Each row of a before or after table is a point. The points were changed in one or more steps. Then noise was added and the rows were shuffled. The steps act on how far a point lies along the listed directions, d1 being the first. What was done? A step turns or swaps two directions, mirrors them in a line or flattens them onto one, adds a multiple of one to another, or multiplies one. Angles are multiples of 10 degrees, from the lower direction toward the higher: turns from -170 to 170, lines from 10 to 170 but not 90. Use the fewest steps. Two steps may share a direction if one is a turn and the other turns, adds or multiplies; they go together, in the order done. Otherwise the lowest direction goes first.
(in the rows, 128 means zero)

Directions:
(1): [161 163]
(2): [163  95]
Before (14 x 2)
[[145 173]
 [140 143]
 [ 22  90]
 [ 43 108]
 [113 153]
 [106 169]
 [154 135]
 [125 146]
 [210  99]
 [108 181]
 [ 60 132]
 [158 102]
 [ 92 124]
 [129 186]]
After (14 x 2)
[[114 115]
 [ 79  78]
 [150 151]
 [138 140]
 [138 140]
 [137 138]
 [135 135]
 [ 93  92]
 [129 129]
 [146 147]
 [107 105]
 [135 132]
 [150 149]
 [132 133]]
Steps: multiply d1 by 0.7; multiply d2 by 0

Directions:
(1): [ 97 177 115]
(2): [157 132  76]
(3): [170 161 154]
Before (11 x 3)
[[144 146 148]
 [113 143 140]
 [ 34 129 147]
 [160 121 120]
 [154 127 105]
 [174 144  89]
 [178 112 124]
 [178 157  58]
 [100  94 133]
 [172 120  63]
 [ 80 108 133]]
After (11 x 3)
[[105  96 129]
 [ 80 189 124]
 [114 163 168]
 [146 122 113]
 [117 153 151]
 [101 218 106]
 [143  53  79]
 [117  85 108]
 [161 138 138]
 [114 187 128]
 [110 161 131]]
Steps: swap d1 and d2

Directions:
(1): [155 174  96  99]
(2): [179  85 123 112]
Before (14 x 4)
[[199  60 127 122]
 [121 137 117 116]
 [119 157 128 130]
 [172 220  54  55]
 [ 98 132 127 138]
 [ 93 125 122 135]
 [150  93 132 131]
 [132 137 118 134]
 [148 133 124 121]
 [142 125 126 118]
 [161 159 124 106]
 [104 121 130 137]
 [106 129 125 121]
 [147 159  92 121]]
After (14 x 4)
[[119 133 134 129]
 [ 67  91 172 186]
 [106 164 106 143]
 [108 102 140 148]
 [ 56 246  94 113]
 [145 151 125 118]
 [132 129 117 108]
 [117 141 141 144]
 [140 114 105 110]
 [121 141 118 118]
 [139 110 115 123]
 [129 141 122 134]
 [148 118 112 120]
 [108 171 143 133]]
Steps: mirror d1 and d2 in the line at 150 degrees

Directions:
(1): [169 120 102 107 126  63]
(2): [175  88 112 105 116 176]
(3): [166 178 101 173 117 143]
Before (9 x 6)
[[ 63 139 138 170 145 161]
 [146 105 116  88 116 115]
 [ 66 185 173 175 127 115]
 [179 118 112  94 118 116]
 [109 106 153  98 140  89]
 [197 117  94  94 124 145]
 [107 176 112 188 135 165]
 [ 98 186 125 197 123 143]
 [128 163 158 150 131 167]]
After (9 x 6)
[[ 92 195 137 149 152 103]
 [164 146 141 143 121 182]
 [201 142  83 165 102 190]
 [150  86 106 128 131 194]
 [207  83 117 110 107 174]
 [177 143  81 167 124 197]
 [ 92 134 141 117 126  89]
 [115  86 150  77 138  94]
 [101 174 143 135 137  93]]
Steps: mirror d1 and d2 in the line at 160 degrees; multiply d3 by 1.3

Directions:
(1): [ 92 120 130 182 120  75 120  81]
(2): [184 128 136 149 126 153  67  92]
Before (9 x 8)
[[179 128 157 167 133 127  51  70]
 [148 111 131 126 126 137 103  91]
 [224 131 163 133 137 190  30 110]
 [192 114 125 127 132 180  80 121]
 [178 122 143 128 108 145 110 112]
 [151 114 122 132 131 133 116 120]
 [ 66 138 148 170 115  46 147 108]
 [178 129 111 108 122 174 119 164]
 [ 64 126 114 120 153  85 163 148]]
After (9 x 8)
[[157 126 154 185 125 105  60  60]
 [ 73 126 112  99 150  97 173 164]
 [188 129 114 122 125 174 104 148]
 [208 130 166 163 131 167  21  74]
 [170 118 148 145 109 138 105 104]
 [141 115 130 130 124 134 104  88]
 [151 110 120 140 128 130 117 116]
 [183 114 124 151 130 171  67  98]
 [ 55 139 146 154 121  55 170 135]]
Steps: turn d1 and d2 by -20 degrees

Directions:
(1): [122 139 110  63 112 118 115  85  68]
(2): [ 92 119 135 150  97 190  74 143 102]
(3): [154 206 143 165 116 142 153 122  94]
Before (13 x 9)
[[121 123 145 143 111 138 119 152 130]
 [124 175 121 117 116 150 136 116  81]
 [119 122 131 128 111 138  88 136 109]
 [125 146 128 145 124 165 116 150 121]
 [121 119 105  81 130  99 142  86  97]
 [142 156 136 197 110 173 112 175 102]
 [142 155 148 159 123 157 139 135 125]
 [124 158 127 100 125 151 115  95  79]
 [124 119 139 147 148 137 134 142 149]
 [113 133 130 118 111 156 100 118  94]
 [140 117 114 106 147  69 156 133 164]
 [ 99 111 140 179 116 173  96 185 161]
 [ 95  70 107  78 129 112  99 122 134]]
After (13 x 9)
[[154 161 109  76 139  70 170  87  99]
 [144 195 138 164 114 126 147 140 115]
 [132 108 121  95 130  95 111 122 127]
 [131 123 143 173 154 139 145 154 172]
 [125 103 143 138 128 116 134 157 160]
 [ 89 108 102  64 109 148  97 105  79]
 [118  46 123 172 143 142  98 201 183]
 [120  95 120 126 142 139 117 157 159]
 [130  76 139 188 167 109 150 205 249]
 [119 164 102  62 103 116 132  57  32]
 [115  92 142 151 130 163 109 153 158]
 [115 101 110  66 126 112 112  98 109]
 [105 119 105  37 126 134  93  72  64]]
Steps: multiply d1 by 2; turn d2 and d3 by -110 degrees
